Every row gives one point. Examples show where two turns around zero, p and q, send a point. Write where each new point lands after one turn and then the other. Backwards means that the second turn is done in reverse. Each puzzle has new turns, and all numbers are rounded.

Turn p:
[-25 -11  -8] -> [-22 -17  -6]
[ 22  33 -46] -> [ -9  53 -29]
[ 32  -7 -28] -> [ 18  17 -35]
[-30 -16  82] -> [ 12 -54  70]
Turn q:
[ 1 36 42] -> [-43 -22  26]
[ -4 -73  -8] -> [ 71 -16  -9]
[-58 -36  14] -> [ 22 -54 -39]
[ 43  41 -12] -> [-29  45  28]
[-21  12   9] -> [-17 -16 -11]
[ 39  20 -45] -> [-3 63  5]
Where do these land?
q, then p: [ 64  -2 -26] -> [14 43 52]
q, then p: [ 13 -26  -5] -> [26 14  1]
p, then q: [-55  36 -25] -> [-28 -42 -49]
p, then q: [-22  -8  56] -> [ 24 -44  33]

Turn p:
[  7  15 -22   2] -> [ 11  -2 -25   1]
[ 2 34 50 -2] -> [ 0 58 18  1]
[-15 -24 -16  20] -> [-26 -27  -6   5]
[ -6 -97  17 -12] -> [-21 -65  72   6]
[ -6  35 -10  28] -> [-13  22 -38   8]
[ 37  34 -22 -15] -> [ 48  11 -28   8]
[-19   2   3 -22] -> [  1   2   8 -28]
Turn q:
[ 80   6 -13  15] -> [61 32 38 26]
[-36  17   7  20] -> [-39 -20   8   6]
[-17 -21 -17  -5] -> [  6 -24 -15 -14]
[-31   1  57   9] -> [-55  18  12 -29]
[ 58 -14 -18   9] -> [57 14 23  6]
[-37  13 -12 -41] -> [-21  -9 -52   9]
[-18  -1  -5  -8] -> [ -9 -11 -15  -2]
Where do these land?
q, then p: [-34  34   0  58] -> [-65   1  39  -4]
p, then q: [ -6 -14 -41  18] -> [ 22 -36  -7 -21]
q, then p: [ 12  -6   9 -59] -> [ 32  -3 -51  -8]
q, then p backwards: [  1 -15  48 -22] -> [-37  36  17  -7]
p, then q: [ 27   1 -16   4] -> [22 -7 21  1]

Turn p:
[ 42   4  27  16  10 -32  24   8] -> [  1  22  12  12  31  -3  20 -49]
[ 24  21  -7   0  -8  36 -10   6] -> [ 12  35  -6 -20 -16 -19  -1  11]
[-22  -5 -49  10   7  23 -17  41] -> [ 23 -10 -22  -3  14 -19   7  62]
[-21 -17  64 -28 -13  -9  16  12] -> [-37  -1  61  -2  14  27 -13  -6]
[-14  -3 -42  47  16  24 -54 -13] -> [ 58  -5 -41  27 -24  -6 -24  33]
[-38  45 -30   8   8  14 -13   5] -> [-15   4 -29  28 -25 -19   4  45]
[ -9   0  14 -41  40  12  22 -21] -> [-47   9 -22 -17  11  28 -25  -6]
[ -2   1 -16 -22 -15 -20 -34  12] -> [  1 -28   8  -3  -2 -39 -16   6]
[ 42 -46  39  11 -47 -48  66 -51] -> [  5 -25  40 -22  -5  50  48 -97]
Turn q:
[ 64  37 -37 -10 -92   3   0  -6] -> [  5 -55  19 -20 -72  50 -45 -43]
[-17  51 -11  11   9   7  22  49] -> [-40  -2 -50 -15 -15   9 -15  35]
[ 16 -22 -28 -20  19   8 -15 -14] -> [ 46 -15  -2   6  -3 -11  15   1]
[-17 -21   3 -15   6 -36 -12  -7] -> [ -4  10   6  13  -2 -30  29 -21]
[  8 -13  97 -12  20 -22  15  34] -> [-54  14  38 -60  50 -22  31   8]
[-18  29  -5   0  25   5  22 -28] -> [ 12  36 -36  -7   9   9  -9  -7]
[-19 -29  26  -1   0  10  29   6] -> [-18   8  10   6  33  21  28   5]
[ -7 -15 -27 -11 -13  15 -66 -28] -> [ 38 -32   7  43   2 -33 -25 -24]
[ -9 -17 -19  58  27   8   6  -6] -> [14 37  8 33 -4  6 -7 46]
Where do these land?
p, then q: [-27  10  27   9 -43 -36  15 -39] -> [-19  18  39  30  31  43 -10 -22]
q, then p: [-28  16 -42  -8  -7 -23 -33  -5] -> [ 35 -36  -6  18 -23 -11  27 -18]
q, then p: [ 32 -17 -27 -13  25  21  37  42] -> [ -1   9  12 -56  38   1  30  26]
q, then p: [ 25  14 -21   6 -19 -22 -20 -80] -> [ 20  22   6  -4 -59 -25 -19 -60]
q, then p: [19 -6 22 45 58 -2 29  0] -> [-43  44  11   4  25 -47   9  18]
q, then p: [ 15   2  -4 -30  -7   3 -31  82] -> [  5 -68  31 -17  45  24   6  18]
p, then q: [-19 -18  50 -24  26 -47   2 -49] -> [ 28  18  17  59  54 -12 -32 -10]
p, then q backwards: [ -4 -46  46   4  -5   8  25   8] -> [ 25 -25  31  11 -26  25  31 -20]
q, then p: [-19  28 -17 -18  11  32 -12   9] -> [ 29 -25 -31  -8  15 -15  -6  11]
q, then p: [ 17  42 -24  20   8  37   3  18] -> [ 29  -8   6 -25   8 -40 -17  36]
q, then p backwards: [-11 -25 -11   8 -48  29 -15  13] -> [-45 -18  19   8   3 -39  -8  -9]

Turn p:
[ 51  19  -1 -45  11  44  20  39  35  21  44] -> [  2  -4 -60 -56  59   1 -17  28   2 -14 -32]
[ 41 -27 -96  21 -16  60  -7  25  35  11  28] -> [ 78  42 -68  19  62   1   7 -25 -27 -10 -25]
[-30  54  17   3   4  24 -26 -49 -35  29  23] -> [-50  68  33 -14  -4  31 -10   5   5 -23  15]
[-25  75  46  -3 -13 -21 -36   7  -6 -33  12] -> [-45   9 -19 -25 -65  35 -16  11  37 -12  34]
[  7  42  46   8 -14 -26 -70  10  23   9 -10] -> [-15  29 -17 -15 -69 -17 -42  12  45   0  -6]
[  4  17  64  16   6  11  19 -14  -9  -1 -25] -> [-37  -5  20   7 -19   7  -7  56  -3  23  -4]
[ 59 -63 -24  -6  -2 -57  37 -15 -52 -17 -22] -> [ 50 -59  43  14  23 -54 -12   2 -41   6  55]
[-20 -89 -25 -37  67  18 -11 -10 -43  -4   1] -> [ 19 -40  66   3  37  17 -29 -61 -53 -10 -42]
[-34  59  58  34  -7 -19   9  33  12  33  43] -> [-66  20 -23 -10   1  18  -6  14  77  40  17]
[-21 -20 -15  28  41 -32  10 -29  -5 -18 -50] -> [ 22 -28  57  54 -19   4  17   1   9 -13  -4]
[-39 -52 -18 -33   6 -37 -30 -74  -9  20 -35] -> [ 13   9  90  -4 -31 -40  26 -47 -18 -23 -19]
[-21  -6  81  11 -34 -25 -22 -22 -14 -24  -1] -> [-32   1  28 -23 -69   1  -8  10  -2  55  21]
[  8 -20 -68 -12 -21  38  45  57  -1  11 -27] -> [  7 -24 -62  43  54 -23  29 -19 -42 -19 -14]
[ 20  10 -66  14 -26  23  62  43  69 -36  19] -> [ 55 -21 -90   9  41  18  67  13   9   0   0]
Turn q:
[ 29  22  52  16  15  -8 -15  34 -26 -41  88] -> [ 51  65 -41  -1  18  -5  20  42 -36  -5  61]
[ 16  10  26  12  38   3 -31 -11  40 -38   0] -> [  1  -4 -35  15  -3 -24 -46  15 -30 -32  19]
[ 19  24  -6  -9  21 -42  38  -5 -40  37  34] -> [ 34  48  29  20  20  29  13 -46  -9  21  10]
[  1  75 -72  49   7 -45  12  19  63 -17 -32] -> [  2  46 -48 -26 -11 -33 -60 -70  39 -28 -63]
[ 42 -67  54  41 -42   7   6 -43 -36 -33   9] -> [-21   2 -21  22 -61  48  28  62 -59  37   7]
[-30  -7  28  24 -32  25 -47  28 -56  18  -7] -> [-40  -7  -6 -50  37  -1  54  29 -25  21   7]
[-15 -26  31 -53  30  23 -16  19  -7  -3 -38] -> [  5 -61  21  21  43  -7   7  31 -11 -24  -4]
[ 21 -21 -39 -35 -20 -37  84  24  24  59 -23] -> [ 18  26  73  42 -10  16  -1 -19  61  17 -69]
[ 59  20 -56  -3 -14  33  28   7 -17  12 -10] -> [  1  20   7 -20   0  75 -21  -5  48 -12 -14]
[-19  38  46 -43 -36   7 -19   6 -73 -32   9] -> [ 51 -22   7 -59  16  15  62  14 -49 -15  17]
[-24 -56 -78 -12  62 -58  -6 -21  83  -5  28] -> [ 19 -25 -23  72 -13 -62 -77 -41  59  58   9]
[ -1  -7  -5  41 -30  23 -47 -44   2  47 -25] -> [-80 -10  16 -39 -16   7 -20  -6 -19  26   7]
[-29  16   7 -56 -25  36   0  -8  58  -6 -16] -> [  9 -45  40 -22 -29 -38 -12  13  28 -49   3]
[-68 -20  12  27  28  33  12  -5 -13   3 -16] -> [-48 -34 -19  25   9 -21  51 -21   3 -14  13]
Where do these land?
q, then p backwards: [-20  44 -11  -4 -13 -28 -36  29  22  32 -52] -> [  8 -35  10 -61  22   6 -15   2   8  60  16]
p, then q: [-41  12   7  63   0  36  13 -27  73 -19  56] -> [-39  28  53  -2  -3  27 -16 -10  57 -86  -6]
q, then p: [ 50 -50  14 -57 -33 -28 -66 -49  -9 -11 -15] -> [-30  12 -11  -4  16 -56 -87 -38 -45  35 -24]
q, then p backwards: [ 36  11 -11  43 -40  26 -17   4  33 -33 -14] -> [ 19  53  41 -25  -7  25 -39  13  21  -6  -1]
q, then p: [-45 -37 -38  49 -21  15  47 -56  16 -28  34] -> [ 16  57 -22  -2  12 -32  90 -19   2  35  25]
q, then p: [-32  11  32  41 -41 -31  45  27 -21 -19  16] -> [-24 -21 -15  22  21 -24  49  42   1 -29  51]
q, then p: [ 26  14  24  -5  21 -65  27  -2 -44 -20 -38] -> [  0  10  27  54   9  -3 -33  47 -49 -26  19]
q, then p: [ 27  -3 -28  -6 -49 -20  12 -35 -41  39  13] -> [-53  44  -1 -29  14 -23   3  34 -26   4 -30]
q, then p: [-51  12  -5 -57   7  36  50 -51 -44  28  -9] -> [ 11  -6  47 -38  17  23  37  43 -43  74 -11]
q, then p: [-40 -74  24 -35  11  -6  -6   1  17  54 -61] -> [-27 -37  54  50 -17 -21  -9 -14  22  76 -34]
p, then q: [ 12  10 -63 -29  27  22 -44  61  10 -16  17] -> [  1 -56 -53 -14 -20  43 -62  -9  11   7   9]
p, then q backwards: [ 41  46  27 -26  59  14  13  65  27   3  36] -> [ 35  -6 -59  -3   8  49 -50  45   8 -36 -48]
p, then q: [ 37   3  28  21  72  30 -37  33 -40 -11  17] -> [-49 -35 -29 -41  51 -11 -33  44 -13   2  33]

Turn p:
[ 36  28 -34  13  14   8 -17   2  26 -12   7 -18] -> [-37  -4  -4 -16 -22  -2   0   0  44 -30   7 -13]
[ 21  16 -19   4   0  -3   4 -52  24 -11 -10 -29] -> [-32 -41 -11  13  -4 -25  -5 -10  11 -39   6   4]
[ 46  12  17  16  17  -3 -12 -25  24   5  10 -18] -> [ -3 -17   9 -15 -19 -25  -3 -26  25 -29  33   6]
[  7 -20  -6  -7  40 -28  18  21  -4 -18   1 -19] -> [  7   6  -4  -3  22   7 -51  16  26   3  13   8]
[  3 -21  -1 -34  51   4 -16   9 -21 -10  19 -26] -> [  5 -20 -10 -30  19  37 -36 -13  27  22   8  17]
[-15 -17  10   4 -38  -6   1  11  -5  16  -9  21] -> [ 27  14  12   9   6  -3  19   8 -31   2 -16 -16]
[ -7  16  15 -14 -54  -6  13  16 -22   2  -3  28] -> [ 21  26 -16  25  -1  17  34  10 -39  -1   7 -18]
[-12  11  16 -16  39  10  -1  13   9 -14  -7 -31] -> [-20  -2  -2 -27   8  13 -20  11   5   4  16  40]
[-21   2   7  31 -30  11  17  12 -10  13   4  10] -> [ 11  35  -6   9  -2 -20  22  -1 -17   6 -24   2]
[ -9 -15   5 -14   0  17  19   6   3   4 -10  43] -> [19 -4 17 24 -3  7 20 23  0 29 -4  7]
[-28 -13  10   8 -41  -5 -18   8   9 -10   1  28] -> [  6  21  32  18  -3  15  15  -4 -34  -5 -23 -13]
[-15   8  -5 -20  64 -27 -13   3 -10  12   0  -4] -> [-21 -14   3 -26  15   3 -41   3   7  43  27  -5]
[-17 -25   2  -3 -38  12   0  15 -24  28 -38  18] -> [ 39  -3  -5  -4  -3  -1  21  29 -39  12 -33 -15]
[ 27  24 -12  32  19   8 -11 -36  -4 -31  16 -15] -> [-30  -9 -17   9 -37 -12 -19 -37  27 -19   4   7]
[-18  -7  -6  -3 -42   9  15  -2   6  27  19  11] -> [ 10   9   2  13  26  -9  44  -6 -11   2 -20 -12]
Turn q:
[-13 -13 -52  -5 -11   5 -13  -2  -6 -15 -48   4] -> [ 11   7 -13  25  -1   5 -39 -38 -18 -26  31   6]
[  8  -7  13   8 -22 -12 -21 -11   4 -16  21  16] -> [ -6   0  17  19  -2  -8 -17   7  13  21 -20 -19]
[ 13  -9  16   9  -8   9  15 -18  17  18  -1 -16] -> [ -7   4   6 -10  17   9  15   0  13 -24 -24  -9]
[-12 -20   3  -1   2  26  -5  29   8 -17  17 -17] -> [  0 -10 -15  -7  13  39 -11  11  15  20  10   4]
[ 11  59  -5   2 -13 -13   6  73  15  95  -6  -8] -> [-24   5   8 -51  -6   2  39 -44 -47  22 -45  85]
[ 11 -12  11 -12   7  -5  -6 -18 -38 -14  17 -24] -> [-13 -15   8 -11 -31   6  -6  27   5 -11  12 -29]
[ -1  -4 -32  11 -13   3  15   1 -30 -20  19  34] -> [  7 -40   6   4  10 -30 -24 -13  -5  17  22 -13]
[ 12 -20   0 -27   0  -4  10   5  19 -21  14   5] -> [ 18 -20 -22  15  -8   6  -5  10  23   2 -15  -1]
[ 12   2  -3   9  24   1 -10  -9  25  -6  24  -4] -> [  8  12  -9  -6  -6   3  18  -9  27  19  -4 -19]
[ 11  53  19  -1  -4  18  -5  -9  21 -17 -27  -7] -> [ 20  49  12 -23   3 -17 -13  11  19 -12  -5  25]
[ -5 -20  17  13  22 -13   6 -10 -12 -26 -32  -9] -> [ 26  14   0  11   2  12   1  25 -22 -19  15 -27]
[-31  12  -1  -1  -4 -13   8 -16  17   1  -1  -3] -> [ 3  8 18 23  5 -2 20 -2 12 -7 11 16]
[-14 -22  14  -7  19  -3  -2 -15 -40  37   2  31] -> [-43 -14 -18  13   3 -25  21  17 -35  -4   9 -17]
Where do these land?
q, then p backwards: [ -8  17  17   6  10  13   0  13  -4 -15  -3  89] -> [-36  -3   3  18  19 -25  63 -12 -22  43 -16   0]
p, then q: [ 47  20  11  18   7   3  -5 -11   8 -26   1   7] -> [  4  -9  32  20  12   1 -21  -5  37  16 -17  -3]
p, then q: [-13  24   9 -12  10  15  10  25  14  25   6 -12] -> [  4 -20 -19   0  -5 -18  27   7   3   9   7  31]
p, then q: [-14   3  20  22   1   7  14  12   4 -26   0  19] -> [ -4  14  24  -8  16 -27  -7   1 -12  17  -9  11]
p, then q: [ -1  11 -33  10  18  21 -19   2   0 -25 -14 -15] -> [ -7  12  -6  32  17  17 -24  -9   1  -5  11  30]
p, then q: [  2   8 -12   8 -26  12  13  23   2  14   7 -18] -> [ 36  -3  -4  -8  -9  -8   4  -6   3 -10  14  21]
p, then q: [ -9   5   9  11   1   7 -12  18 -35  18 -11 -20] -> [-12  -9 -12  -3 -32 -17 -16 -15  -6 -17   5  19]
p, then q: [  0  -7  -4 -13  -8  20  10  -4   5  22 -26 -16] -> [ 20 -25 -25   8  -4   5  -3   1 -21  -4  -3   2]
q, then p: [ 14   3 -21 -18   2  14  12  21  12   6  -1 -21] -> [  0 -30   9  22  -5  18  17   6  12  -1  -9  -6]
q, then p backwards: [ -6  -2 -15 -31   5  19   8  14 -22  14   9 -19] -> [ 15  26   5 -19  17  17 -11 -12   0  -9 -14 -24]
p, then q backwards: [  9   8  17  23 -15 -32 -24 -46  -2  21   5   8] -> [ 13   0 -46  21   2 -24   3 -23 -31  10  -8  21]
p, then q: [-10   4  12  -7 -22 -81   7  20  10 -35   0 -15] -> [ -2  30  18 -36 -28   7 -12  24  10  50  46 -22]
p, then q: [-10 -11  -8 -36  -6  15  -7 -19   8  -5  10 -12] -> [  1  -4 -31   6  26   4   5   8   0 -12  16 -20]
q, then p: [ -3 -97   4  15  13   3 -12   0  13   8   8  33] -> [-18  -9 -31 -39   0 -40 -36   6  29   5 -66  16]
p, then q: [  1  14  -6   1   9 -37   4 -68 -13   7   8  -8] -> [-19  -7  23  34 -17  18  19 -16  -1   1  22 -54]
